Each point is reached from the start by the listed moves, each made 0, 1 or 2 times, or once backwards (-1), plus a little noise. Say if it took an odd or an even number of moves. Then give how often each move was made.
In the rows, 100 means zero.

Moves:
(1): 96 113 75
(2): 90 102 108
(3): 108 121 119
Start: 95 110 91
Points:
60 122 37 => odd (2, 2, -1)
83 102 46 => even (1, 0, -1)
87 114 14 => even (2, -1, -1)
92 77 97 => even (-1, 0, -1)

Moves:
(1): 118 91 111 91 105 122 117 98 101 97
(2): 98 112 94 98 93 106 102 98 102 103
(3): 103 110 106 97 86 97 108 81 108 89
(4): 105 100 109 106 102 104 99 117 107 95
(5): 96 103 115 91 97 114 76 107 103 105
(6): 94 83 86 104 100 122 102 94 102 86
(7): 91 100 102 101 101 103 110 99 95 99
(8): 100 93 95 87 88 93 88 97 95 96
(9): 90 93 90 89 97 102 99 107 119 117
Start: 101 95 112 98 104 100 99 105 99 94
Points:
90 83 91 97 96 134 100 120 130 96 => even (0, 1, 0, 1, 0, 1, 0, 0, 1)
120 140 102 123 93 96 135 74 100 72 => odd (0, 2, 1, 0, -1, 0, -1, -1, -1)
79 74 90 85 98 81 47 171 145 127 => even (-1, 0, -1, 2, 0, 0, -1, 1, 2)
61 39 54 45 72 165 116 81 120 94 => odd (1, 1, 0, -1, 0, 2, 2, 2, 2)
78 97 99 66 62 109 5 85 79 78 => even (-1, 1, 0, -1, 2, 1, -1, 2, -1)
67 112 68 117 85 115 127 122 168 101 => odd (-1, 2, 1, 2, -1, 1, 0, -1, 2)

Moves:
(1): 100 96 99 100 104 102 105 95 94 100 93 99 104 110 101 101 104 100 95 92 97 104
(2): 102 113 104 103 99 102 92 98 103 100 101 100 98 98 100 107 88 92 98 99 104 103
(3): 107 102 101 93 95 97 116 102 102 109 99 106 86 108 86 102 98 99 94 99 104 109
(4): 118 99 99 106 101 115 109 96 98 96 99 103 96 96 103 93 108 100 100 111 103 90
(5): 112 97 96 101 110 107 95 94 102 99 101 107 96 99 90 104 85 107 104 96 96 94
(6): 102 98 104 95 108 103 104 101 96 95 109 101 99 105 99 110 97 97 102 111 101 106
(7): 108 95 95 106 93 98 110 97 114 98 100 99 97 95 100 102 96 106 106 104 98 101
(8): 101 97 106 96 98 99 93 97 105 100 106 104 100 106 106 100 97 105 97 96 97 98
(9): 93 106 103 104 105 98 112 108 118 90 100 108 96 109 85 90 109 104 104 108 112 100
(10): 94 85 87 91 100 112 101 105 104 117 106 92 101 96 99 104 105 104 106 97 100 95
(11): 107 103 100 77 108 95 93 93 96 100 103 95 112 105 100 88 104 90 99 103 91 99
(12): 102 102 90 95 97 103 107 103 99 100 100 109 103 97 105 99 101 95 105 98 101 97
(13): 99 99 109 111 100 101 118 105 95 103 103 98 106 98 100 106 101 108 95 105 95 95
(14): 101 106 95 99 104 97 98 93 100 100 94 98 94 102 93 99 99 101 106 113 99 92
(15): 96 102 96 102 105 96 98 92 110 95 103 101 100 95 98 101 111 107 103 103 95 105
(16): 104 91 112 97 98 100 102 95 102 101 103 101 104 101 94 106 106 103 105 104 109 91
(17): 95 103 108 94 102 100 102 97 104 96 105 100 93 94 105 100 103 97 101 95 97 94
(18): 94 102 98 86 97 105 99 111 100 100 99 92 104 97 96 100 102 109 117 105 117 102
(19): 99 98 111 109 92 101 99 91 98 104 93 104 108 101 101 85 94 103 116 103 101 99
(20): 108 96 109 96 110 100 112 108 108 95 88 117 108 102 105 93 94 110 103 106 99 105
Start: 101 99 90 98 93 101 101 105 101 98 107 93 90 106 95 110 92 92 105 99 101 85
Points:
91 87 122 54 83 108 80 71 132 75 124 78 132 119 135 91 94 104 174 108 115 118 => even (2, 1, -1, 0, -1, 2, 2, 2, 0, 0, 1, 0, -1, -1, 1, 0, 1, 2, 2, 0)
124 42 56 121 97 135 131 71 116 138 88 112 60 111 52 107 62 119 153 101 89 76 => even (1, -1, 1, 0, 2, 1, 1, -1, 0, 2, -1, 0, -1, 1, 0, 0, 0, -1, 2, 0)
92 60 110 27 96 122 69 92 193 102 127 94 131 102 88 109 77 141 195 89 135 80 => even (1, 2, -1, -1, 1, 0, 2, 2, 1, 2, 1, 0, -1, -1, 1, 2, 1, 2, 1, 1)

Moves:
(1): 99 102 107 103 98 98 96 97 104 99 96 106 103 111 104 94 93 96 103 99 103 94 104 98 95 114
(2): 108 107 95 101 107 93 111 105 99 96 94 102 92 85 115 102 99 90 96 108 100 102 101 99 103 106
(3): 107 106 109 109 97 94 116 108 90 82 97 93 108 115 99 100 102 99 114 95 110 95 104 93 100 109
(4): 103 93 101 99 92 101 93 107 105 98 101 102 91 95 90 110 103 104 112 113 110 96 97 118 90 110
(5): 101 99 88 96 98 114 107 107 102 106 102 104 94 109 103 102 96 93 92 105 93 98 102 105 112 105
(6): 96 118 90 99 88 111 100 90 93 96 104 111 104 83 91 110 91 95 93 107 117 102 96 88 99 99
(7): 102 82 98 94 97 93 83 104 96 91 98 106 100 89 89 110 102 101 91 109 101 99 102 93 97 113
(8): 98 90 102 99 93 102 106 96 97 107 95 96 95 93 105 104 107 91 107 86 98 103 103 112 87 96
(9): 88 108 101 110 105 96 99 100 85 107 98 102 93 104 105 90 108 116 102 93 104 79 104 101 91 93
(10): 100 96 92 87 99 107 74 99 103 90 100 98 111 91 94 88 105 90 99 91 99 105 86 101 112 98
(11): 100 105 102 87 106 99 99 109 113 109 107 93 99 102 108 112 108 110 109 95 99 104 87 93 99 103
(12): 97 96 88 91 95 94 90 88 119 109 83 99 108 99 87 87 91 103 95 103 108 91 97 91 97 81
(13): 96 95 103 93 114 95 99 101 96 99 109 94 116 101 98 97 89 103 102 97 103 107 104 109 106 103
(14): 107 106 87 91 104 91 104 94 109 98 96 110 98 120 104 110 112 103 100 104 115 89 91 98 102 94
(15): 90 114 94 100 108 95 97 102 95 119 94 105 97 103 94 97 112 88 110 108 87 107 128 85 92 104
(16): 98 105 87 106 100 102 100 104 106 87 106 106 101 105 104 95 103 99 99 86 100 98 89 120 94 87
(17): 90 105 103 98 105 88 110 95 105 91 115 89 119 89 100 89 103 95 97 110 100 92 106 103 109 88
(18): 103 113 89 103 88 95 87 96 108 91 107 105 103 102 111 104 119 97 108 90 95 111 116 109 109 95
(19): 98 97 116 94 91 104 108 98 99 103 97 116 100 108 101 94 99 100 104 112 99 94 96 103 111 105
(20): 101 92 96 100 93 100 101 102 105 98 93 100 98 100 111 90 104 104 94 107 111 95 98 103 102 98
(21): 99 95 103 100 111 92 96 115 110 100 96 97 106 110 103 102 106 94 89 103 98 96 101 102 117 96
(22): 107 88 104 105 110 109 102 104 102 104 104 107 102 96 104 102 102 93 100 94 98 95 99 111 104 101
(23): 130 97 105 90 103 92 107 93 108 105 90 95 112 70 107 86 116 103 97 89 99 93 97 104 90 112
(24): 98 94 96 89 100 98 100 97 115 85 92 96 103 107 94 96 106 88 99 95 96 105 118 105 97 113
Start: 112 104 100 99 97 110 97 102 98 103 100 101 107 110 104 82 107 86 97 103 113 89 102 86 104 100
Points:
93 108 72 98 158 101 170 146 99 103 112 77 122 104 169 32 145 20 100 56 72 53 102 134 113 66 => odd (0, 2, 1, -1, 2, -1, 0, 2, 1, 1, 1, 0, 0, 0, 1, 2, 2, -1, 0, 0, 0, 1, 0, 0)
160 153 6 73 18 99 56 70 91 72 79 139 99 58 67 181 162 21 138 120 174 110 130 24 79 119 => odd (0, 1, 2, 1, 1, 2, 2, 2, -1, 1, 0, 1, -1, 2, 1, -1, 0, 2, -1, -1, -1, 0, 0, -1)
106 159 62 129 89 95 63 94 101 43 171 151 129 195 94 125 140 120 166 69 160 85 78 142 105 49 => odd (0, -1, 1, 1, -1, 0, 0, -1, 0, 0, 0, 0, 1, 2, 0, 2, 0, 2, 0, -1, -1, 1, -1, -1)

Moves:
(1): 98 97 92 102 100 100 90 106 113 92 110 105 95 98 120 110 97 108 89 106 93 108 96 98 102
(2): 97 82 105 95 90 115 105 97 95 102 106 89 96 108 107 95 107 115 114 111 101 89 93 112 91
(3): 104 110 102 98 89 102 114 98 106 104 105 98 92 108 106 96 107 110 93 89 95 103 105 98 106
(4): 100 92 96 100 103 93 103 107 110 95 100 95 116 105 96 100 98 99 115 106 97 96 103 99 99
(5): 101 101 98 98 104 104 102 97 100 99 90 105 97 96 99 95 98 104 108 105 106 100 114 91 109
(6): 105 108 100 107 91 93 93 102 120 102 105 97 103 99 101 91 99 111 94 95 97 97 108 99 91
(7): 96 102 101 111 116 98 100 92 90 107 98 104 97 90 101 109 93 105 105 107 101 89 95 85 111
(8): 98 105 99 107 99 102 97 97 106 102 91 106 112 97 104 104 97 102 101 91 95 96 103 93 92
(9): 98 99 102 110 100 98 99 88 107 110 103 104 96 95 96 107 103 89 106 90 96 96 108 92 98
(10): 96 94 103 105 102 90 103 99 105 104 107 94 107 95 100 99 97 101 95 100 100 107 102 93 99
(11): 106 95 104 95 101 103 105 104 102 94 103 92 117 97 88 108 100 94 113 103 110 96 103 102 97
(12): 84 114 108 100 98 109 84 98 105 108 111 97 91 101 108 98 96 117 100 94 90 101 88 104 108
(13): 100 97 106 107 100 102 107 100 112 101 109 96 112 102 107 101 100 98 95 95 102 98 105 110 98
(14): 96 103 99 94 107 101 110 117 104 100 103 84 99 109 98 101 101 98 99 102 109 109 101 111 99
(15): 84 101 106 99 96 104 111 106 98 111 103 111 96 109 103 98 111 117 96 93 102 95 89 92 100
(16): 102 102 101 105 103 95 96 100 101 102 101 99 95 102 101 105 107 100 95 93 103 107 101 108 104
(17): 106 102 102 98 91 109 103 107 117 100 93 91 103 98 96 97 112 99 98 92 86 99 104 111 94
(18): 104 101 110 101 105 98 98 93 105 108 104 97 101 99 104 97 103 101 103 97 100 101 99 97 99
(19): 96 97 102 97 111 96 99 100 106 101 111 95 105 86 108 98 100 98 111 103 104 103 98 105 105
(20): 107 96 96 101 107 101 95 104 101 99 103 95 107 106 99 93 102 92 104 98 95 95 107 97 96
(21): 100 95 99 92 94 94 100 94 108 105 94 100 103 99 104 99 106 97 94 93 99 91 97 99 90
(22): 96 100 97 100 118 94 105 92 102 92 103 100 87 103 99 96 100 100 102 88 96 99 101 104 101
(23): 85 103 96 90 109 111 108 99 96 100 105 105 98 107 100 105 108 109 104 110 95 102 98 105 102
(24): 92 107 108 99 118 89 91 111 87 99 106 100 96 96 99 106 97 99 106 109 91 99 99 100 101
Start: 97 101 100 97 100 95 93 100 102 101 118 81 99 99 99 92 90 100 93 94 118 103 96 94 100
Points:
56 43 105 45 101 144 143 111 116 94 79 90 191 136 70 89 126 100 168 116 93 29 126 108 50 => odd (-1, 1, -1, 2, 2, -1, -1, 1, 0, 0, 1, 0, 2, -1, 1, -1, 1, -1, -1, 1, 2, 0, 2, 1)
19 149 164 113 109 101 97 86 134 171 156 81 51 114 103 82 136 155 27 20 78 128 41 121 109 => odd (-1, -1, -1, -1, -1, 0, 0, -1, 0, 2, -1, 2, 1, 0, 2, 1, 2, 2, -1, -1, 0, 1, 1, 0)
72 44 136 67 127 89 124 195 106 112 153 17 142 104 138 114 142 124 125 121 145 106 69 140 74 => even (1, 2, 0, 0, 0, -1, 0, 1, -1, 1, 1, -1, 0, 2, 2, 2, 1, 0, 2, 1, 1, -1, -1, 2)
